Each row of a before or after table is a point. The points were changed in one or more steps. Then noise was added and the rows were shuffled. The steps act on how far a point lies along the listed directions, d1 being the first. Write out the steps. A step turns or swaps two directions, mirrors them in a line or flattens them onto one, adds a multiple of one to another, or multiplies one. Angles are multiples of 10 degrees, from the lower direction toward the higher: turns from -170 to 170, lines from 10 to 170 but not 90. Use the fewest steps. Two steps may share a direction if one is a turn and the other turns, adds or multiplies; they go together, in the order done. Otherwise the lowest direction goes first.
In the rows, 128 means zero.

Directions:
(1): [ 75 126]
(2): [130  75]
Before (12 x 2)
[[110 135]
 [162 149]
 [218 135]
 [123  98]
 [184 150]
 [ 98  95]
 [102  92]
 [ 77  93]
 [117 104]
 [112 143]
 [ 91  99]
 [158 186]]
After (12 x 2)
[[185 162]
 [ 93  89]
 [ 98  83]
 [219 138]
 [153 202]
 [ 73  84]
 [102  82]
 [113 150]
 [111 136]
 [118  95]
 [129  92]
 [162 155]]
Steps: multiply d2 by 1.3

Directions:
(1): [155 129  69  86  80 124]
(2): [110 161 166  60 132  98]
(3): [118 167 115 109 149 204]
(4): [122 199  99 163 135  93]
Before (11 x 6)
[[149 185  96  82 114 143]
 [107  68 169 185 164 131]
 [139  70 124 167 118 169]
 [142 199 104 150 145 186]
 [130 132 131  79 158 104]
 [128 123 119  24 114 155]
 [141 180 112 129 140 156]
 [134 132 109 176 128 122]
 [123  61 193 209 191 104]
 [165 207  60  74 123 117]
 [106 191  61 114 111 133]]
After (11 x 6)
[[122 114 160 110 118  92]
 [145 129  55 156 120 192]
 [137 157  89 132 167 137]
 [166 142  83 161 107 101]
 [158 118 118 157 113  89]
 [181 153  61 147 119  70]
 [168  94 134 185 104  68]
 [ 99  92 180 103 165 147]
 [118 127  83 149  93  62]
 [131  61 160 102 120 153]
 [108 110 211  90 193 146]]
Steps: multiply d1 by 0.7; turn d2 and d4 by 50 degrees; turn d2 and d3 by 120 degrees

Directions:
(1): [158 172  86 129 100 181 168 157  84]
(2): [ 57 159  83 135 106 153 118 118 183]
(3): [ 84  62 128 175 125 169 129 118  80]
Before (9 x 9)
[[208 189  90  99 105 182 188 182  70]
 [ 63 114 120 168 152 132 148 120  87]
 [136 146 124 103 100 117 129 120 133]
 [233 180  90 102  98 173 199 201  67]
 [160  75 202 119 163 102 117 112  97]
 [ 83 149 100 151 105 165 137 157  71]
 [ 66  91 126 145 143 117 117 143 158]
 [ 74 173  85 120 102 183 143 115 151]
 [134 107 154 147 141 128 117 119  98]]
After (9 x 9)
[[135  70 154 133 154 102 135 155 101]
 [ 73 100 135 167 162 119 146 119  83]
 [ 37 118 129 150 123 121  96 128 127]
 [ 45 197  65 113  98 163 124 131 217]
 [131 131 127 149 121 160 128 132  94]
 [166 149 121 124 109 183 169 147  61]
 [134 142 133 102 106 113 121 113 144]
 [ 77  96 165 112 149 102  94  81 178]
 [ 51 203  42 115  84 171 136 151 233]]
Steps: turn d1 and d2 by 100 degrees

Directions:
(1): [109 100 168 109 176  75  52 152 126 103 141  90]
(2): [130  82 140 129 190 167 110  74  88 134 110 190]
(3): [ 95 109 204 177 153 138 198 149 149 103 131 122]
(4): [ 74  88  62 114 146 138 142 195 129 115 161 164]
Before (14 x 12)
[[117 139 113 129  92 104 124 180 133 143 133 109]
 [150 153 237 128 130  93 117  89 141 128 117  76]
 [126 151 145 167 144 200 144  63 103 171 114 170]
 [106 128  38 130 106 150 192 147 126 137 149 181]
 [136 155 113 129 121 138 132 113 147 141 144 159]
 [118 107 167 154 151 183 197 119 118 112 134 144]
 [ 91 118 161 127 127  99 135 174 135 130 168 116]
 [141 142  51 166  97 189 199  96 125 153 124 200]
 [144 126 127 140 131 175 177 104 124 140 137 157]
 [103  93 182 142 195  98 113 185 122  76 158 113]
 [142 110  62  96 146 153 117 123 111 115 123 160]
 [150 120  88 118 105 147 125  92 115 145  96 161]
 [118 159  88  93 111 118  86 149 131 126 128  98]
 [129 134 136 140 110 113 131 142 129 128 128 124]]
After (14 x 12)
[[121 137 195 181 138 132 207 170 145  91 143 111]
 [164 171   9 111  67 122  94 116 128 158 137 139]
 [126 145 193 149 109 123 166 119 131 146 140 119]
 [151 141 174 142 114 113 108 111 115 151 102 111]
 [145 139  69 109 106 154 142 133 128 145 152 144]
 [139 139  89  93 121  99 101 164 143 100 136  89]
 [136 151 108 117 127 125 102 117 145 138 148 152]
 [127 110  73  97 111 108  85 141 126 129 118 134]
 [ 98  75 172 133 192 173 166  98 106 128 127 195]
 [ 87 141  40 123 123 175 117 151 113 165 158 167]
 [167 192  71 106  61  88 115 113 137 149 132  96]
 [132 141  83 127  91 183 196 140 126 132 144 140]
 [138 127 142 141 120 125 127 116 118 133 118 139]
 [125 145 166 114 151 113  75 112 124 117 111  90]]
Steps: turn d1 and d3 by 60 degrees; turn d2 and d4 by 110 degrees

Directions:
(1): [ 65 165 156 155 110 107 161  73 108 190 105  62 143 184 128  96 158 166
 147 128]
(2): [116  97 145 148 121  93 152  85 136 152 123 174 118  95 169  66 160  19
 135 124]
(3): [115 112  78 119 128  78  98 113 153  97  93 178 179 156 187 104 136 185
 131  57]
(4): [ 60  97  30 118 137 139 145 113  63  85 157  78 105  94 123 114 131 115
 118 113]
(5): [ 85 168 130 214 138 176 117 133  87  98 127 201 145 127 121 109  89 137
 190 153]
(6): [121 117 144 138 166 159  95 216 103 199 130 110 119 121 134  69 109 124
 115  51]
Before (8 x 20)
[[128  74  84  72 142 119 107 139 127 120 143 125  92  75 131 137 154  88
   86  92]
 [ 39 130  68 180 153 170 119 132  74  42 156 191 126 111 138  95  90 143
  178 140]
 [ 79 120  72 143 135 107 161 112 111  98 137 148 132 124 139 116 139 128
  123 107]
 [145 101  66  68 134 155 150 141 114  62 123  79 118  90 112 207 116 195
  128 141]
 [ 56 177  67 153 109 163 118 124  57 105 123  83 119 159  97 127  93 222
  139 106]
 [148 134 196 149 105  97 138 103 154 161  98 134 125 158 161 130 159 147
  150 120]
 [105 102  94  84 106 114 185  78 144 123 150  63  92 111 106 145 180  71
  105 199]
 [131 118  85  96 117  67 167  82 161 130 134 109 117 113 171 123 142 134
  117 122]]
After (8 x 20)
[[ 90 122  78 142 133 100 155 115 127  98 125 166 143 132 148 115 140 138
  125  99]
 [112 130 167 154 109 137 164 103  94 152 140  78  81 119 122 134 155 106
  147 156]
 [ 71 127  84 175 151 147  98 142 113  39 135 236 151 125 163  96  90 165
  177 120]
 [147 120 140  91  96  60 148  74 221 136  90 149 159 171 163 133 185 137
  121 150]
 [ 80 182  86 157 107 145  95 129  95 104 100 135 150 180 123 122  90 246
  150  84]
 [146  79 104  67 137  91  96 135 160 132 117 152 118 101 154 131 164 115
   87  68]
 [170 109  89  63 128 125 129 138 156  70  94 118 150 121 143 204 122 226
  132 113]
 [121 121  83 100 117  70 173  81 149 133 138  96 113 109 164 122 142 130
  118 129]]
Steps: turn d1 and d5 by 10 degrees; swap d3 and d4
